Each point is reached from the start by the listed moves, each made once or not at all, plus a little noise. Is the number of moves made odd or even? Then give how often each move was made.

Moves:
(1): [ 26.8   0.2 -10.0   2.3]
(2): [-3.4 31.4 -1.4 -2.1]
Start: [-0.8  1.0 -4.3 -9.6]
Points:
[ 25.9   1.9 -14.7  -8.6] -> odd (1, 0)
[ -4.5  31.5  -5.3 -11.7] -> odd (0, 1)
[ 22.0  33.2 -14.5  -7.9] -> even (1, 1)

Moves:
(1): [31.9  3.7  2.1  0.2  1.5  2.6  3.4 -3.7 -1.3]
(2): [-4.8 23.8 -0.7 -2.3  1.0 -1.5  6.8 -1.1 -4.6]
(3): [-0.6 -0.7 21.5 -4.8  2.3 -2.8  4.6  2.7  2.7]
(4): [-0.7  0.3  1.1 21.2 -0.5  0.5  1.1 -2.7  1.5]
(5): [ 0.4  0.7 -2.4  1.5 19.4  2.5  1.2 -0.1  2.1]
(6): [-0.9  1.8  3.0 -1.9 -0.5 27.0  3.4  6.6 -1.6]
(7): [ 0.8 -7.7 -2.5 -0.2 -2.1 -2.8 28.1 -6.4 -1.0]
(8): [ 3.7  1.8 -2.0  6.0  2.8 -7.9  1.9 29.1 -4.2]
(9): [ 2.2  3.9 -3.3 -0.1 -3.9 -2.0  2.0  1.9 29.3]
Start: [ 8.0  0.7 -1.8  1.1 17.8 -1.3  9.3 -1.1  3.4]
Points:
[ 9.9  7.4 17.6 18.7 37.5 24.9 22.1  8.1 34.5] -> odd (0, 0, 1, 1, 1, 1, 0, 0, 1)
[ 3.8 25.1 -3.7  1.1 38.0  2.0 16.3 -2.0  0.2] -> even (0, 1, 0, 0, 1, 0, 0, 0, 0)
[39.3  2.9 22.4 18.1 22.2 -0.4 19.3 -3.6  5.7] -> odd (1, 0, 1, 1, 0, 0, 0, 0, 0)
[41.2 29.8 14.3 20.8 37.9 14.3 61.3 24.5 26.1] -> odd (1, 1, 1, 1, 1, 1, 1, 1, 1)
[35.9 31.3 -3.8 -1.9 16.4 -3.4 21.6 -3.4 26.2] -> odd (1, 1, 0, 0, 0, 0, 0, 0, 1)
[43.3  6.3 20.2 23.4 24.2 -7.6 20.2 23.7  2.7] -> even (1, 0, 1, 1, 0, 0, 0, 1, 0)
